Each point is reached from the start by the listed moves, each made 0, 1 or 2 times, or once backwards (-1), plus a little noise. Is the number of moves made odd or even? Then give how often each move was made.

Moves:
(1): [38 -9 -5]
(2): [ 16  60 -26]
Start: [-17   9  31]
Points:
[-56  20  35] => odd (-1, 0)
[79 46 -8] => odd (2, 1)
[57 -7 21] => even (2, 0)

Moves:
(1): [17 10  4  9 -7  5  3 -4]
(2): [-8 28 -4  4  4 -3  4 -1]
(3): [-2 -2 19 -3  6  1 -2  7]
(4): [-9 -5  8 15  3  4  3 -3]
(5): [  7 -11  -6  -5  20  11   8   7]
(6): [-6  4  0 -4 -6 17 -2 -7]
(7): [ -7   2  11   3 -12  -2  23   5]
(8): [ 2  1 -4  5 -7 -1 -4 24]
Start: [ 11  -1 -10   0 -10 -17  -3  11]
Points:
[ -8  23 -11   5  33 -24  33  95] => even (-1, 2, 1, 0, 2, -1, 1, 2)
[  3 -14   0 -21  64   1 -12  39] => odd (-1, 1, 2, 0, 2, 0, -1, 0)
[ 44  72 -46  37 -14 -29 -11  19] => even (2, 2, -1, 0, 0, -1, -1, 1)

Moves:
(1): [ 20 -11  -4  -4  -6  -3  -2   9  -6  -4   0   2   3 -13   0]
(2): [ 9 25  1  2 -5 14  0  3 -6 -1 -5  5  2  3 -3]
(3): [ -3   1  23   3 -10   5  -1   7 -10  -5   5  -2   6  -7   1]
(4): [ -1  -8  -4  29  -8  -7   3   6   4  -2   6  -2 -11   1   3]
(5): [ 6 11 12 11 33  0  0  6  0 -7 -3  5 -2 -4  2]
(6): [-3 -7  6  9 -3 20 -6 -9 -1 11 -2  8 -2 -4  4]
(7): [ 4 -4  2  2 -5 11 29 12 -4 -5  8 11  8  4  7]
(8): [ -9 -10 -11   0  -2  -2 -13  24   3   2  -2   3   2   4  11]
(9): [ 2  1  8 -4 -5 -8  4 -2 23 -2 -3  8 -5  1  5]
(10): [  2   0   3   1  -2 -10  -1  -2  -2  26  -1  -4  -8  -1  10]
(11): [  5   3  10  -7  -2  -5 -14   1   5   6  28  10   7   8  -2]
(12): [-3  0 -4 -1 -7 -9 -4 -1 -7  1 -9 16  5  3 -6]
(13): [ -1   5  -2   1   3  -4   4  -8   6   3  -2 -10  18  -5  -1]
(14): [13 -3  8  1  4  3 -7  6 -2 -3 -6 -6  1 19 -2]
Start: [ -7 -11  -8  12 -14  -5  -7 -15   2  -8   4   0 -14  14  -6]
Points:
[ 35 -80  17  56 -40 -33 -55  51 -14  14  85 -19 -18  16  18] => odd (2, -1, 1, 2, 0, 0, 0, 1, -1, 1, 2, -1, 0, 1)
[-11 -24  49  86 -17  44  -3   3  13 -18  95  40 -12  -3   9] => even (0, 0, 1, 2, 1, 2, 1, 0, 0, -1, 2, -1, 0, -1)
[ 26 -78  71  94 -16  56 -10  65 -19 -34  93  12  31  34  19] => even (1, -1, 2, 2, 1, 2, 2, 1, -1, -1, 2, -1, 1, 2)
[-23 -27  43  85 -90  40  21  36   0   0  55  77  -1   3  30] => even (0, 1, 2, 2, 0, 2, 2, 1, 1, 0, 1, 1, 0, -1)
[-19 -39 -29  39 -51 -49  10 -20  -3  -1  84  24 -31  65 -24] => even (-1, -1, -1, 2, -1, -1, 1, -1, -1, 0, 2, 1, -1, 0)
[ 60   8  -5  16  26  57  50 -13 -48 -22 -48  21  29  33 -18] => odd (1, 1, -1, -1, 1, 1, 2, -1, -1, 0, -1, 1, 1, 2)
[ -4 -43   7  53  31 -57 -30  69   1 -13   9  -6 -23  -2  32] => even (1, -1, 1, 1, 2, -1, 0, 2, 0, 1, 0, 0, 0, 0)

Moves:
(1): [ 15   6 -10  -5   6  -1   2   6   1   1   0   6  -5  -1   0   3  -6 -12
   5   5   4  -8  -6  -1]
(2): [-3 12  1  0  0  1  5 -4  4  0  1  1 -1  1 10 -5  5 -1 -4  4 -3 -4  2  6]
(3): [ 4 -5 15 -4  2  4  4 -3  2  0  7  3  3 -5 -1  4 -5 -1 -4  0 -2 -4 -8  2]
(4): [ 1  3  5 21 -6  1 -7  0  3 -3  7 -3  1 -1 -5  2 -2 -6  0 -1 -3  1  2  1]
(5): [ -8  -5   3   7  13   4   3   3 -10  -6   1  -2  -1   5  -2  -4  -7  -5
  -2  -3   1   4  -2   5]
(6): [-5 -4  0 -6  0 14 -4  1  0 -4  8 -2 -8  0 -1 -3  3  3  0  3 -5 -4  1  3]
(7): [ -3   0  -7   5  -5   5  19 -18  -1   2   8  -5   7   1  -5  -5  -9   2
   1   9  15 -10 -10  -7]
(8): [ -6   5   0   3  -2   0  11  17  -4   5   2   0  -1   2 -10   9   3  -2
  -4  -5   1   6  -7  -2]
(9): [-4 -3 -6  1  8 -2 -1  4 12 -3  3  8  2 -4  0  0 -1  7  2  3  2 -3  1  2]
(10): [ 2 -3 -1  4  4  5  3 -2  1 19  5  4 -7 -4 -3 -6 -1  7 12  5 -5  1  2 13]
(11): [ -9   6   1   0   5 -10   0  -4 -10  -2  18   0  -3   1   2  11   5   1
   8   8  -2   3  -1   2]
(12): [ -3   1   0  -6  -1   0  -1   4  -9 -10  -9  26 -11   1  -2   8  -1   9
  -7   2   1   1   6  -5]
(13): [  2   6 -11   4  -2   1   3   4  -9  -1   6  -2  26  -2   4   0  -7  -6
   1  -5  -8  13   5  -4]
(14): [ -3  -1   3  -1   2   0  -2 -10   4   9   0   5  -1  20  -6   3   7  -6
   1  -6  -2  -6   5  -5]
(15): [ 2 -6  0 10  1  2 -3  7 -1 13  7 -1 -2  7 27  3 -7  2  1 -5 -3 -4 -1 -3]
(16): [ -4   3  -5   2  11   0   0  -3  -3  -3  -6  -1  -4  -3   6  24   2  -1
   1   6 -15   0  -2  -3]
(17): [10 -9 -3  3  8 -5  7  4 -4  6  9  4 -2 -5  3  0 20 -8 -5  1 -4 -3 10 -5]
(18): [ 8  5  3 -1  2  6  0  4  0 -5 -7 -4  2  4 -3 -1  9  9  7  3  1  2 -3  3]
(19): [-6 -3  3  0 -4  9  0  5  0 -1 -6  4  6 -7 -1 -1  3 -5 15  2  8 -1 -1  2]
(20): [-3 -4  7 -1  2  4 -6  6  4  5 -2 -4  1  4 -2 -1 -6  0 -7 17  3  3 -1 -7]
(21): [  1   4   2  -3   0  10  -1  -4   5   3  -1   0   2  -3   1   6   5  -1
 -14  -3  18   8  -2   5]
(22): [ 7  3  4  4 -1 -3  7 -4 10 -8  0  3 -9  5 -4 -3  5 -2  5  1 -6 21 -7 -3]
(23): [  4   4  11  -1   3   2   6   2   8  -1   3  -4  -7   2   4  10 -12   2
   6   1   3  -2  15  -3]
(24): [ 2 -9 -2 -2 -9 -4 12  3 -5 -2  1 -2  2 14 -5  7 -4 -4 -1  2 -4  4 -2 15]
Start: [  7 -11 -12 -14 -15  24 -12  -9   0 -14   7   6   2  -7   2   1   9 -13
  -4  -4   0 -14   3  -8]
Points:
[-32   6 -18  46  45  48  29   4 -50   9  39  51  49 -21 -28  56   5 -17
  27  10 -30  14 -34 -11] => odd (0, 0, 2, 1, 2, -1, 1, 2, 1, 2, 1, 1, 2, 1, 0, 2, 0, 1, 1, 0, 0, 0, -1, -1)
[ 51 -19 -18 -17  42  35 -14  21  49  23  14  48 -93  21  67  88  31 -29
  -9  55  -8 -38  41 -60] => odd (2, 0, -1, 0, -1, 1, 0, 0, 1, 0, 0, 1, -1, 1, 2, 2, 2, 0, 0, 2, 1, 1, 2, 0)
[ 15 -16 -35  64  23  69  66  25  -8  22  69  27   7   4 -48 -22  20 -65
  58  44  -2 -22 -15 -10] => odd (2, 1, 0, 2, 2, 1, 2, 2, 1, 2, 0, 0, 1, 1, 0, 0, 2, 1, 2, 1, -1, 1, 0, 0)
[ 39  42  27 -46  55  42  31   2  50  -2  -2 -10 -41   6  -9  67  95 -40
 -63  46  12  -4 -14 -45] => even (1, 2, 1, -1, 0, 0, 0, 2, 0, -1, 0, -1, -1, 1, -1, 2, 2, 2, -1, 2, 2, 1, 1, -1)
[ 11  12 -10 -10  22  14 -50  -2  50  42  52   7  -6 -68  69  27 -38   7
  67  22  22 -37  33  21] => even (1, 0, 0, 0, -1, -1, -1, -1, 2, 2, 2, -1, 0, -1, 1, 0, -1, -1, 1, 0, 1, -1, 2, -1)

Moves:
(1): [  7  -6  -9  -5   2  -2   6   2   6  -3  -3   3 -10  -2   6   2  -2   0
   1   9  -9  -1  -6   1  13  -9  -5]
(2): [-2 -2 -2 -2 -3  3  0  2 -2  1 -8  1  0 -7 -4  0  3  0 -1 -1 -6  1  4  3
  1 -3 -5]
(3): [ 6 -5  2 -5  4  8 -3  4 13  0 -1  3 -2  3  2 -1  3 -2 -6  1  4 -9  7 -7
  2 -8 -9]
(4): [  3  -1  -6   0 -10   1   4  -2   2   0   5  -1  -3  -7   3   4  -5   2
   2  -4   2   1   3  -3  -1  -4   2]
(5): [-1 15  1  6  2 -1  8 -5  3 -1 -2  6 -2 -3  4 -5 -2  8  5  6 -1 -4  6  1
 -7 -1 -2]
(6): [  5   2  -8  -8   7   1 -10  -4   3   0   1  -6  -5   6   7   2  -2  -5
  -9  12  -2  -1  -4   6  -4   4  -7]
(7): [-3  1  5  3  3  3  6  1  2  9 -2 -1  2  7  9  0 -5 -1 -5 -2 -7  1 -1  3
 12  2  2]
(8): [ -3   3 -11 -18   2   7   8  -5   8  -4   3   6   5   9 -10   2   2  -9
  11  -1   9  -8   4   5   4   1   4]
(9): [ -4  15   2  -3   0  -9   1   7   2  -7 -10   2  -8 -10   8  -9  15  10
  -3 -10  10  -6  -2  -6   2  -4   5]
(10): [ -1  -4  -7  -1   3  -3  -4   3   2  10 -11  -4  -4  -1  -2   4   0  -1
   3  -5   6  10  -1  -5  -2   5  -4]
(11): [  8  -4   3   3  -3   8   0   6   2   2  -1   8  -4   3   8 -11  -7  -8
   1  -5   4  -1   5   0   0  -1   8]
(12): [  2  -1   3   1  -7   4 -14  -6  -1  -1  -6   5  -3  -1   1   3  -2  -3
  -1   7   3  -1  -5   0  -2  -1   0]
(13): [ -1   6   2  -7   3  -1  -8   2 -10   1   2   4   6  -2   0  -9   1   5
   8 -11   1  -3 -12  -1  11   1   1]
(14): [-1  2 -1  2 -2  1 -4 -1 -4 -3 -5  3  2  5  1  2  2 -2 -1  1  0  4  6 -6
  5  7  0]
(15): [ 12   4   0  -7  -7  -4   1   0   1  -3  -3  -6  -4 -10  -2   0   1   2
   2  -1   2   4   2   6  -5   3   6]
(16): [ -9   8   1  -1   6   5   1 -16   1   2   2   9 -11   6  -3 -10   2 -12
 -17  -1   1   7  13   3  -1   1   3]
(17): [ -3 -16   0  -5   4  -2   4  -4   0   2   1 -10   3  -3   3  -9  -3  -8
  -3   2  -6   5   5  -2   3  -3  -6]
(18): [  0  -3   0   2  -1   0   3 -14  -1   6  -4  -4   2  11   0  -6  10   7
  -9   7  -3  -2   1 -13  -4  -1  -3]
(19): [ 0  0  4  0  0  4  0  3 -2  3  6 -5 -1 -3 -3  2  1 -7  8 -5 -6  7 -1  3
 -5  8 -5]
(20): [  1   3   3 -12 -13  -4  -6   1   5  -3   3   3   4   5   5  -1   0  -1
  -6   3   5   7  -2  -1   2 -14   0]
(21): [  4  -6  -2   2   0   5   1  -5  -4   1   4   6   5  -6   0  -1  -3  -7
  -5 -10   8   4  -5   9  -1   2  -3]
(22): [ 1 -6  1 -1  9  6 -4  8  4 -5  1  3  1  3  3  1  6 10  2 -2 -2  4 -5  2
 -3  6  2]
(23): [ 1 -4  4  4  3  3 -1  6  4 -2  0 -8  0  3  0 -2 -5  2  1 -5  2  4 -8  3
 -3  0 -6]
(24): [ -1  -2  -8  -6   9   3   3 -11  -7   2  -4   5   2  -4   1   3   0   1
   5  -6   0  -6  -5  -4  -9  -9  -2]
Start: [ -7   2  -7   1  -1  -2   3  18  -5   9  -5   2  -6   5  -3  -4 -12  -6
   7  -1  -8   4   3   6   4   3   1]
Points:
[ -8  49   8  63  21  12  45  14   8  27 -29  38 -59   0  34 -25 -53  14
  -2 -22 -10  24  37  14 -20  21  51] => even (0, -1, -1, 1, 2, -1, 2, -1, 0, 1, 2, 0, -1, 0, 1, 2, -1, -1, -1, -1, -1, 1, 1, 1)
[ -2 -63 -22  11  41  85   8 -43  27  31  19  25 -30  59  24 -30 -59 -59
 -35   3  -2  15   4  25 -29  15  -2] => odd (0, -1, 0, 2, 0, 1, 1, 1, -1, 0, 2, 2, -1, -1, -1, 2, 1, 1, 0, -1, 1, 2, 2, 1)
[-36 -28  -4 -14  61  36   2  13 -12  35 -22 -16  -6 -13  14 -42   3 -40
  -5 -95  15  10  -3 -26   4   8 -42] => odd (-1, 0, 2, 1, -1, 0, 1, 0, 2, 1, 0, 0, 1, 1, -1, 1, 2, 0, 2, -1, 1, 0, 2, 2)

Moves:
(1): [ 4  4 -5 17  4  2 -4 -3  0 -2 -4 -9  3 -2 -3  8 -1 -1 -1 -4  7  3 -3  2
 -5]
(2): [  4   6   6   1  -4   4   4  -2   2  -1   4  -5  -3  -2   7  -7  -3   8
  -8  14  10  -8  14   4 -11]
(3): [ 14  -3   9   5  -2   2  -1   8   3 -10   2  -7  -1   0  -5  -1  -1  -2
  -4   3   4   2  -7  -2   3]
(4): [-10  -2   8   1  -8  -6   0  -3  11  -4   0   3  -6  -1  -2   6 -12   1
   0  -5   1  -4  -4 -10   1]
(5): [-2  2  5  3  9  2 -3  4  2 -7  3 -1  6 -1 -4  3  4 -1  7  2  1  5 -4  4
  5]
(6): [  4   8   7  -5   0  14   1  -1   6   0   0  -2  -9   0   0  -2  -1  -8
  -4   3 -12   3   6   1  -9]
(7): [ 0  2  1 -4  1 -2 11 -8 -5 -1 -1  5  0 -5  3  1  3  1  2 -4  8  1 -8  2
  3]
(8): [  4   2  -4  -1  11   1   8   8   5   6   3   9  -6  -3  -5  -2  -8  -2
 -12 -12   2   4  -6  -6   3]
(9): [ 0  4 -5  3 -2 -1 -4  1 11 -6 -1 -1  3  0  9 -7  5  3  1  1  0  5 -3  4
 -3]
(10): [ 6  4  8 13 -5 -2  8  1 19  8 -3 -6  2  9 -8 -6  5  5  2  9  4 -6 14 -2
  9]
(11): [ 8  1  3  4  7  4 -4 -4  2 -4 15  5 -9  3 -3 -2  0 -8  2 -1  0  4 -5  1
  0]
(12): [-4 -1 -4 -3  2 -7 -2  3  2  1 -9 10 -3  1 -3  6  1 -1  1  7  2 -3  4 -8
 -1]
(13): [  7   3 -10  13  -6  -2   7  -1  -4  -4   1   1  14   6  -5  13  -5  10
  10  -2   4   0  -1  -3  -1]
(14): [ 0  3  0  3 -2  1  4 -1  1 -1 -5  4  4 13  4  5 -1  2  6 -6  6 -4  1  8
  6]
(15): [  1   4   3  -4  -5  -2   0   7   1  12   5   8   6  -4   5   9   1 -12
   5   3  -5   0  -3   0   4]
(16): [  0   8   2  -8  -3  -1  -3  -2   4   4   3  -2   3   1 -13   5  -4  -5
  -4   3   3   3   1   0  -5]
(17): [ -4   7   5   1  -4   2   1   4 -16  -9   4   0   3 -10  -2  -3  15  -3
  -1   3   9  -5  -3 -11  -4]
(18): [ 6 -1  5 -3  0 -4  2  1 -4  1 -1  2  4 -1 -3  0  9  4 -2 -9 -2 -1  1  8
 -4]
(19): [ 8 17  1  0  5  0 -6  4 -8  5 -2 -2 -2  3 -1  2  0  9  6 -5  4 -4  0 -2
  4]
(20): [ 3 -1 -3 -1 -4  1  9 -1  3  0  0 -9 -6  3  4  5  8  8 -7 -2  1 -1  1 -2
  2]
(21): [ 0 -8  1  0 -2  6 -7 -2  1  9  0 -2 -2  2  2  1 -6  7 -1 -2  3  0 -2 -7
 -6]
(22): [-1  0  0  2  2 -2  2  3 -3  4  0  0 -7  2 -5 -3 -2  1 -1  0  1  7 -3  0
 -4]
(23): [ 4  1 -2 -9  3 -2  8  3 -8 -6  2 -7 -3 -4 10 -8  3  0 10 -4  8  6 11 -6
 -5]
(24): [ 0 -2 -1 -4 -3  7 -6  7  5  0 -2 -7 -1 -4 -6  1 -2  1  6  1 -1  3  1 10
  3]
Start: [ -5   0   1   2  -8   1  -1  -8   2   2 -10  -8  -7  -2   1  -5   4  -9
   7  -7   3   0  -4   2   4]
Points:
[ 23  15  -3 -36 -13   9  50  14 -73  35 -30  18 -16  -4  27   5  11  17
   4 -22  61  -5  36 -12 -62] => odd (0, 2, 0, -1, -1, 1, 1, 1, -1, -1, -1, 2, 1, 2, 1, 0, 1, 2, 0, 0, 2, 2, 2, 0)
[ 27 -12 -46  35   2   4  32 -43 -16  17   5  12  15  29 -20  52 -24 -16
 -12 -58  -2  19 -54  17   6] => odd (1, -1, 0, -1, -1, 0, 1, 1, -1, -1, 1, -1, 2, 1, 0, 1, -1, 0, -1, 1, 0, 0, -1, -1)
[  7  88  54 -47  -2  23 -19  -2  -6  -2  35 -22 -19 -32  20 -38  16 -27
  25  -2  34  -3  39   5 -37] => odd (0, 2, -1, 1, 1, 1, 0, 0, 1, 0, 1, -1, -1, 0, 1, 2, 1, 1, 2, -1, 0, -1, 2, 0)
[-15 -13  11 -54 -60   4  -8  24 -33  -9 -20 -17  -5 -35  -9  42  39  -4
  20  -1   5   2 -15 -61 -24] => odd (-1, -1, 1, 1, 0, 1, 0, -1, 0, -1, -1, 2, 1, -1, 1, 1, 2, 1, 0, 2, 2, 0, 1, 1)
[-22  26  21   2 -31  -8  18  45  15  14 -30  36  27  13 -14   4  67 -45
  13  42  -9 -10  13  18  11] => even (-1, 0, 0, -1, 1, 1, -1, 0, 1, 1, -1, 2, 0, 2, 2, 0, 2, 1, -1, 0, -1, 2, -1, 0)
[ -9  -3  28   9  18   1  25 -10  -8  27 -21  10 -47  41   6 -53  38  22
  20  23  52 -22  54 -22   0] => odd (-1, 1, -1, -1, 1, 0, 0, 0, -1, 2, 1, 2, -1, 2, -1, -1, 1, 0, 0, 0, 2, 2, 1, -1)
[ 61  94  10  17  -5  43  21   5  -9  -8  36 -13   4   8  14 -15   9  -8
  44 -36  45  22  32  40 -62] => odd (1, 2, -1, 0, 0, 2, 0, 1, 2, 0, 2, -1, 2, 2, 1, 1, 1, 2, 1, -1, 0, 1, 2, 1)
[ -7 -10  30  16  12  10 -23  15  58 -19  -6  -4 -17  -6 -15  28 -39 -40
   4 -53  -7  40 -95  36  39] => even (1, -1, 2, 2, 2, 0, 1, 1, 1, -1, 0, -1, -1, 1, 1, 0, -1, 0, 0, 0, 0, 1, -1, 1)
[ 36  44  34   3 -27 -27  31  12 -56 -12   0 -29 -18  -5 -35  23  26  41
  -7 -14  94 -18 -13 -66 -19] => odd (0, 1, 2, 1, 0, -1, 1, 0, -1, 0, 0, 1, 1, 0, 0, 2, 2, 1, 2, 2, 1, 2, 1, -1)
[ 80  73  34  50 -23  17  70  24 -49 -15 -19 -51  19  14 -21  14  35  48
  12 -47  81 -21  12  -6  -3] => even (1, 1, 2, 0, 0, 1, 1, 1, -1, 1, -1, -1, 2, 2, 0, 0, 2, 2, 2, 1, 0, 1, 1, 0)

Moves:
(1): [ 1  1 -4  2 -1  6  1  0  8  5 -2  2 -3  3 -4 -5 -1 -2 -5  6 -2  0 -2 -1
  5  3 -1]
(2): [ -1  -3   6   1  -6   6  -7   8   0  -1  -3   3   1   7  -8   7  -1   2
 -10   2   0  -2   0 -13  -8   1   7]
(3): [ -9   1  -4   2  -6  -1  -2  -6   5  -2   4  -7  -2  -4  12  -4  -4  -8
   8   2   4  -3   0   6 -11  16 -10]
(4): [ 1 -1 -4  6 -4 -3 -2  0  6 10 -2 -3  6  4 -4  1  0 -5 -1 -4 -2 -1  2  1
  1  2 -6]
(5): [  6  -9   0   3   2   8   7  -2   6   3  -2  -9 -10  -7  -5   2  -5   0
   3   4   8  -6   0   2  -3  -1  -1]
(6): [ -2  -2   3  -1  -8   1   6  -5  -9  15  -6  -9  -3   1 -11  -6  -1  -2
  -2  -4   3   0   1  -1   0 -10   9]
(7): [  1   2   2  -3  -2   2   3   4   3   6   9  -6   1  -6  -5   3   2   6
  -1   4  10   4  -3  -4   5 -10  -1]
(8): [ -4 -10  -8   1  -3 -14  11   2   3   7  -9  -9   2  -1  -7  -1   7  -1
   5   1  -3  -4   3  -6  -5   7   6]
(9): [ -1  -3   4  -6  -8   5   9  -2  -7   6  -8  -7   7  12  -5   7   4  -7
  -6   8 -14  10  -5  -2   0   1   1]
(10): [  2  -7   6  -8 -10   5   8  -2  -2   4   1  11   4   5  -1   7   6  -4
  -4   3   1   0   2  -4   0  -2  -2]
(11): [ -4   1   4  -3  -1   1  -6   7  -9  -7  -6   9   1   2   2  -2  -2  -2
  -1   3  -4   0   2  -2   6 -10  -4]
(12): [-1 -2 -7  9 -1 -1 -3  3 -3 -2 -5  4 -2 -1 -2  2 -2  4 -2  7 -1 -7  4  3
 -4 -4 -4]
(13): [ 11  -4  -8  -5   1  -2 -11  -3   7   5  -3   3   2   2  -2   0   4  -2
   7  -2   0  -1  -6   3  -3   6  -8]
(14): [ 7  1 -5  5 -1  0 -1  2  2 -7 -4  3 12  2 -1 -4  5 -1 -9 10  7  2 -7 -6
  2 11 -9]
(15): [-1 16 -3 -5  1  5  9 -2  3  7 -1  4  8 -4  4  4  3 -3 -8 -5  2 10 16  0
  1 -1 -4]
(16): [  7  -8   7  -6  -6   8  -3 -11  16 -12  -1  -5   5  -4   6   8  -7   1
  -8  10   2  -6   8   9   9   6  -6]
(17): [  4   0  -7  -1   4  -2  -7   3  -1   1   1  -2 -10   6   3   3  -3   4
  -9  -1  11   2   6  -5  -6   8   5]
(18): [ -3   0  -7   1  -3   6   8  -4   1   4   6   0  -2  -6   9   3  -2  -2
  -7   1  -8  -3  -2   2   5 -10  -4]
(19): [-1 -1  2  6 -6 -6  1  3  6 -1 -3  3 -7 -3  7 -2 -4 -4  1 -8  2 13 -7  1
 -3  1 -8]
(20): [-3 -6  0 -7 -5  6 -2  0  1 -1  3  1  5  6  3 -1  2  2 -1 -3 -9  6  2 -4
  0  6 -2]
(21): [ 3 -4 11 -3  1  5  4  0 -3 -2 -5 -8 17  9  7  1  6 -1  6 -3  9  1  2  1
  1  5  9]
(22): [  6   4  -2   2 -10   5  -3  -2   2  -3  13  -4  -1  -7   6  -5  -4   4
  -1  -5   7   0   6  -3   3   3   9]
(23): [ -8  -8   7  -3  -5   4  -1  -3   2  -7   0  -9   9   4 -13   5   3  -7
  10  -9   2  -5 -12   2  13  -5   0]
(24): [ -2  -4   8   4   1   4 -10   1   5   4  -6   8 -12 -16   2  21  13   0
  -2  -3   5   9  -4 -10   5   2  -7]
Start: [ -2   0  -7  -1   6   0   0  -8   3  -5  -8  -2   6  -3   8  -4  -1  -4
 -13   0   7  -1  -2  -5   1   0  -4]
Points:
[ 26 -28 -48 -18 -38 -19 -10 -14  38  -4  -9  26  49  25   6   6  34 -34
 -21   2  -2  30 -32 -24  12  57 -57] => even (0, -1, 0, 1, -1, -1, 0, 1, 1, 2, 0, 0, 2, 2, 0, 0, 1, 0, 1, 1, -1, 1, 1, 0)
[ 12 -95  18 -24 -39  30  31 -20  45   5 -73 -31  28   8 -14  51  32 -30
  -2  -4 -37  25 -39 -24   8  22 -14] => even (0, 1, -1, -1, 2, 0, -1, 2, 2, 0, 0, 0, 2, 0, 0, 1, -1, 1, 2, 2, 1, 0, 1, 1)
[ 58 -47  44 -26 -57  33  -3 -40  53   2   0 -70  32   7   9   5 -32 -16
   6 -14  87 -24  25   9 -21  28  26] => even (-1, 2, 1, 1, 2, 1, 1, 0, 0, 1, 0, -1, 2, -1, 0, 2, 0, -1, 1, -1, 2, 2, 0, -1)
[ 20 -18 -14  -9 -27 -13  13 -56  71 -10   6  -9   1 -30  54  29 -16 -41
 -14   4   1  18 -17  39   6  33 -73] => odd (-1, -1, 1, 1, 0, -1, 0, 0, 1, 1, -1, -1, 1, 0, 0, 2, 0, 1, 2, -1, -1, 0, 0, 0)
